Every row gives one point. To make a cloud, some directions were put in groups of two or more. Within a group, all points are equally far from the middle, so they leave a hole (a ring in 2 directions, a hollow ball in 3). The other directions are filled evenly. Then the cloud was stretched, turned, moved and blurred a little. How many holes are there, and how many directions does each take, smallest first?

Cloud (21 x 3)
[[-21 -20   2]
 [-50 -34  -5]
 [-26 -27 -18]
 [  3  49  -6]
 [ 44   5   0]
 [-30  21  39]
 [  3  23  29]
 [-10   2 -19]
 [ 22 -13  29]
 [-25 -15 -49]
 [-45   6 -10]
 [-52   3 -25]
 [-57  14  32]
 [  6 -11  34]
 [-37  46 -24]
 [ -6  12  -7]
 [ -9  12  58]
 [-17  15  51]
 [-50 -13  -9]
 [ -8  -3  42]
 [ 11  -7  48]]
Holes: 0

Cloud (22 x 3)
[[ 17 -25 -38]
 [-13  54  -8]
 [-33   6  14]
 [-20  55 -20]
 [-35  42 -36]
 [ -9  51  18]
 [-34  11  33]
 [-26 -10  28]
 [-34  38  -7]
 [-11 -28  19]
 [-27  -7  -2]
 [-36  21   7]
 [  9  42 -19]
 [ 20 -29  19]
 [-16 -23  10]
 [-20 -18   4]
 [ 24 -19   3]
 [-35  41 -41]
 [  7  45 -37]
 [-30  42  28]
 [ 23  17  26]
 [-15  50  41]]
Holes: 1 (2)

Cloud (31 x 4)
[[ -4  14 -32  -9]
 [ 37  -6  17  34]
 [ 30 -29  11  37]
 [ 10 -22  34  42]
 [  7   0  -8 -34]
 [-39 -15  28  27]
 [ -6  30 -30   3]
 [-21  13 -10 -25]
 [-14  44  -9   0]
 [-45  -7  15  10]
 [-23  40   6  33]
 [ -8  -2  46  35]
 [-13 -35  -9  24]
 [ 34 -15  17  37]
 [ 14 -45  -2  10]
 [-19 -15  22  53]
 [-17 -14 -12  45]
 [-34  31  20  -2]
 [  5 -37  32   2]
 [ 17  21   7  53]
 [ 18 -42  12  -1]
 [ 11   9  12  60]
 [-31   2  26 -20]
 [ 19  -8  19  55]
 [ 26   4 -35  20]
 [-25 -12  46  22]
 [ 12 -35   7  46]
 [ 35  -8  12  42]
 [-15  29  38  21]
 [ 20  15 -15 -24]
 [ 26  10 -14 -22]]
Holes: 1 (4)

Cloud (27 x 4)
[[ -3 -39 -45  13]
 [-16 -33 -49  28]
 [ -6  -8  44  -5]
 [ 41 -15  27   2]
 [-27 -46 -23  22]
 [-49 -37 -15 -14]
 [-53 -28 -13 -17]
 [ -8  19 -44 -32]
 [-18 -22 -43  35]
 [ 33 -22   4  -6]
 [ 31   9 -52  12]
 [-23 -43 -31  25]
 [-27  19  15  -9]
 [-24 -24 -27 -33]
 [ 14 -35 -32   5]
 [ 18  -9 -58  16]
 [ 35  -3 -45  16]
 [-53   4 -37 -17]
 [  1  22  -9  32]
 [ 57  13  -7  25]
 [ 28   5  10  43]
 [  3 -14   1  44]
 [  0 -18  43   7]
 [-39 -31  14   0]
 [ -5 -20  -5  43]
 [ 46  31   0  26]
 [-34  14 -41  13]]
Holes: 2 (2, 2)
